Each row is a point. To make a cloud, some directions were put in groups of two or more. Within a group, all points are equally far from the middle, so they leave a hole (a ring in 2 directions, a hollow ball in 3). The other directions are filled evenly. Then the cloud was stretched, turned, moved and blurred a little. How many holes are there, and how many directions does each take, smallest first?

Cloud (14 x 2)
[[ 0.59  2.80]
 [-1.71  0.15]
 [-4.92  1.70]
 [-1.71 -1.66]
 [-0.32 -1.23]
 [-2.64 -3.35]
 [-3.26 -0.40]
 [-0.91  1.96]
 [-1.03 -2.70]
 [-3.11 -0.43]
 [-0.16  3.03]
 [-0.75  2.32]
 [-1.47  0.02]
 [ 1.79 -1.48]]
Holes: 0

Cloud (19 x 3)
[[-0.47  2.96 -0.52]
 [ 0.11  2.65  1.32]
 [ 0.87 -3.28  2.78]
 [ 1.42 -3.24  1.49]
 [ 0.96  1.72 -2.32]
 [ 3.17 -1.14  0.00]
 [-2.22 -2.18  0.31]
 [ 3.09  0.45  0.00]
 [ 0.54  2.12  3.11]
 [-1.36 -1.75 -3.85]
 [ 1.53 -0.20 -2.22]
 [ 1.34  1.88 -1.39]
 [ 0.41 -2.79  3.77]
 [-0.88  0.88  3.61]
 [-0.40  1.46  3.50]
 [-0.65 -1.61 -3.43]
 [-0.56  2.08  2.52]
 [ 1.32 -3.34  2.45]
 [ 1.08  1.76 -1.88]]
Holes: 1 (2)

Cloud (29 x 4)
[[ 0.03  2.10  1.29  0.20]
 [ 3.47 -2.51  1.11 -0.13]
 [ 3.36  0.90  1.92  1.68]
 [ 0.83  1.51  2.04  1.08]
 [-0.34 -2.49  0.92 -0.52]
 [ 3.80  0.57  1.97  1.11]
 [ 2.28  2.44 -0.08 -1.47]
 [-0.96 -1.08 -2.48 -1.06]
 [ 4.20  0.21  1.65  1.26]
 [ 1.03 -2.81 -2.73  2.41]
 [ 2.96  1.08  2.03  1.55]
 [ 4.55  0.69 -1.91  2.07]
 [ 1.19  2.79 -2.49  1.37]
 [ 4.90 -0.40 -1.73  1.79]
 [ 0.26 -3.00  1.01  0.29]
 [ 1.34 -3.07  1.02 -0.52]
 [ 4.54 -1.98  0.19  1.18]
 [-1.47  1.62 -0.87 -0.02]
 [ 2.44 -1.68 -3.57 -0.10]
 [ 1.98  0.83 -0.71  4.04]
 [ 3.74 -2.96 -1.22  1.56]
 [ 2.32  0.96  1.62  2.77]
 [ 4.56 -1.67 -1.82  1.52]
 [ 3.32 -0.70  1.48 -1.54]
 [ 4.95 -0.32 -0.63  2.07]
 [ 1.10  2.72 -2.58  1.54]
 [-1.54 -0.96 -0.03 -0.88]
 [-1.77  0.94 -1.04 -0.28]
 [ 0.30 -1.51 -0.45  3.66]]
Holes: 2 (2, 2)

Cloud (79 x 8)
[[ 1.34 -5.18  0.40  2.00 -0.23 -0.84 -0.32  1.49]
 [-1.94 -0.23 -0.79  3.62 -1.16 -0.91 -2.15  1.59]
 [ 4.05  1.26  0.12 -0.69  0.05 -3.10  0.44  0.26]
 [ 3.33  0.00 -1.01 -1.79 -2.30  1.80 -0.82  3.29]
 [ 3.60  2.42  0.56  0.07 -3.31  1.24 -1.49 -1.60]
 [ 3.16 -0.30  0.40  2.47  0.35 -1.51 -2.79 -2.09]
 [-0.28  1.64  2.10  2.93 -1.43  1.69 -0.01 -1.76]
 [ 1.63 -0.13 -0.82  0.11  0.00  4.26 -4.71  2.51]
 [ 3.07 -3.40 -0.94 -0.21  1.21  1.59 -4.45  0.97]
 [-0.92  2.58  0.84  0.43 -1.61 -1.68  1.33  1.00]
 [-2.73  1.34 -0.27 -1.05 -1.23  0.66 -0.23  1.31]
 [ 1.35  2.11 -3.13 -1.32 -3.67 -0.82 -0.55 -1.20]
 [-0.51 -0.94  2.49  0.88 -3.09  2.37  0.01 -3.19]
 [ 3.99 -0.25 -0.24  1.08 -2.31  1.34 -2.54  2.52]
 [ 2.22  0.62  1.99  0.81  0.51 -1.60 -1.43  2.03]
 [-2.28 -2.12  2.68  1.54 -0.69  0.26 -3.72 -3.64]
 [-0.18 -1.54  2.04  3.45 -1.74  0.55  0.73  1.31]
 [-0.46 -3.50  0.77 -0.60 -2.58  3.62 -3.67 -0.08]
 [ 1.44 -0.64  0.98  3.13  0.70 -0.75 -2.82  1.91]
 [-0.72  0.32 -0.20  4.35 -0.36 -0.40  0.70  0.42]
 [ 0.90 -3.11  0.43 -2.85 -0.22 -1.24  0.62  0.15]
 [-1.57  0.32  0.50 -0.64 -1.14  0.56  1.14  3.70]
 [ 1.77 -2.01  1.61 -0.55 -3.10 -0.97  0.71  2.99]
 [-0.92  2.54 -2.26  2.38 -0.24 -1.73  1.72  0.01]
 [-0.36 -0.58  1.68 -1.26 -4.40  1.43 -0.56 -0.19]
 [ 0.67  1.71 -3.25 -1.13 -1.52 -0.57 -2.96  4.43]
 [-1.44 -2.97  0.00  1.76  0.21  3.08  0.40  0.00]
 [-1.63 -1.92  1.70  2.21 -2.66  2.11 -2.92  3.18]
 [ 2.27 -1.61 -2.19 -3.27  0.78 -0.22  1.19 -0.34]
 [ 2.35 -1.35  1.33 -2.44 -2.17 -1.92 -1.86 -2.82]
 [ 1.62 -2.12 -1.69  2.28 -3.50  0.29 -1.39  0.79]
 [ 1.87 -0.87 -1.71 -3.78 -0.40  2.37 -3.99  2.25]
 [ 2.13  1.33 -2.27 -2.33  0.17 -1.58  0.47 -4.21]
 [ 0.44  1.19 -3.03 -0.44  1.27 -2.06 -1.53 -3.87]
 [ 0.27 -1.45  2.71  3.68 -0.80 -0.77  1.03  0.75]
 [-3.07 -0.49 -1.51 -0.70  0.14 -0.07  1.87 -1.63]
 [-1.37  1.33 -0.47 -0.18 -0.10  0.02  2.51  2.81]
 [ 0.95 -1.82 -1.29  3.22  3.70 -1.47 -0.04  2.19]
 [-1.68 -4.31  2.14  1.80 -1.18 -0.63 -4.20  0.85]
 [-0.96 -0.84 -0.26 -3.37 -3.22 -0.52 -1.83 -3.43]
 [ 0.54 -3.07  0.43 -2.36 -1.24 -2.62 -0.25  0.93]
 [ 0.40  0.93 -3.17 -1.11 -1.83 -1.71 -4.67  5.00]
 [ 1.30 -2.85 -3.72 -2.02  0.16 -2.40 -2.81  2.29]
 [-0.42 -1.32  0.53  4.10 -0.39  0.63  2.22  1.38]
 [-0.94  2.43  1.73  0.12 -2.85 -1.01 -2.59  1.64]
 [-3.87 -0.26 -1.12  0.57 -3.25 -2.21 -2.50  2.56]
 [-0.67 -3.77 -1.90  1.68 -2.06 -2.14 -1.06  2.36]
 [-1.96 -1.64 -1.74  1.47  1.61 -2.95 -0.84  3.31]
 [-2.10  0.15 -2.07  2.71 -0.35 -1.36 -0.25  2.78]
 [-3.50  1.92 -1.32  1.83 -2.74 -1.66 -0.74 -0.91]
 [ 1.89  2.12  1.15  3.00 -2.92 -0.26 -3.68 -1.36]
 [ 1.63 -2.81 -0.34  0.12 -3.16  3.55 -2.69  2.49]
 [-1.67 -2.98 -1.58 -0.22 -3.09 -3.74 -2.99 -1.07]
 [-0.04 -0.27 -2.01  2.78  1.78 -2.90 -0.58  1.45]
 [-2.74 -1.36  0.73  3.29 -1.77 -2.80 -3.47 -1.64]
 [ 1.07  0.17 -2.06  3.14 -0.23  0.81 -2.94  3.10]
 [ 2.57 -0.20 -1.05  2.27 -0.93  1.74 -3.83  3.74]
 [ 0.31 -0.20 -4.09 -2.21 -3.54  0.36 -3.33  3.29]
 [ 0.46  2.92 -1.57 -1.44 -3.49 -0.74 -4.28  1.70]
 [ 2.74  2.50 -1.28 -1.05  0.04  0.99  0.97  2.59]
 [ 0.97 -3.78 -1.66  0.90  0.53  2.47  1.34 -1.06]
 [ 2.77 -0.49 -3.54  1.98 -1.45 -2.25 -0.01  0.51]
 [ 2.66 -0.33  1.52  0.04 -3.13  1.70  2.32 -1.81]
 [-4.08 -0.06 -1.27 -0.23  0.24 -1.74 -3.32 -2.86]
 [ 1.42  0.18 -0.47  1.29  1.67  3.81 -1.85  0.84]
 [ 2.02 -0.87 -0.58 -2.13 -3.55 -2.93 -3.29  1.62]
 [ 2.89  0.94 -0.16 -2.26 -1.80  1.86 -1.58 -2.04]
 [ 0.42 -2.25 -0.44  1.62 -3.16  2.44 -0.64 -0.74]
 [ 0.24  1.20  2.02 -0.45 -0.36  0.92 -4.98 -3.41]
 [-0.09 -1.48  2.96  1.89 -1.99  0.38 -0.04  2.83]
 [ 0.08 -2.15 -3.38  0.76 -3.71 -1.33 -2.34  2.23]
 [-0.01  0.72 -4.07  0.29 -1.59 -1.46 -4.50  4.15]
 [ 1.48 -3.51  2.17 -0.58 -2.94 -1.04 -1.99  3.13]
 [ 1.16 -0.92  0.66  2.06  1.25 -0.62 -4.32 -0.74]
 [-0.85  1.20 -3.97 -1.30  0.85  0.40 -3.04 -0.58]
 [-3.68 -3.95 -1.75 -0.02  0.32  0.14 -2.54 -0.15]
 [-0.99 -2.04  0.80  3.58 -2.57 -0.08 -0.14  0.75]
 [ 4.70 -0.14  1.39  0.63 -3.06 -1.23  1.16 -0.42]
 [ 0.62 -3.97  2.13 -1.34 -0.89 -1.47 -0.61  3.09]]
Holes: 3 (2, 2, 2)
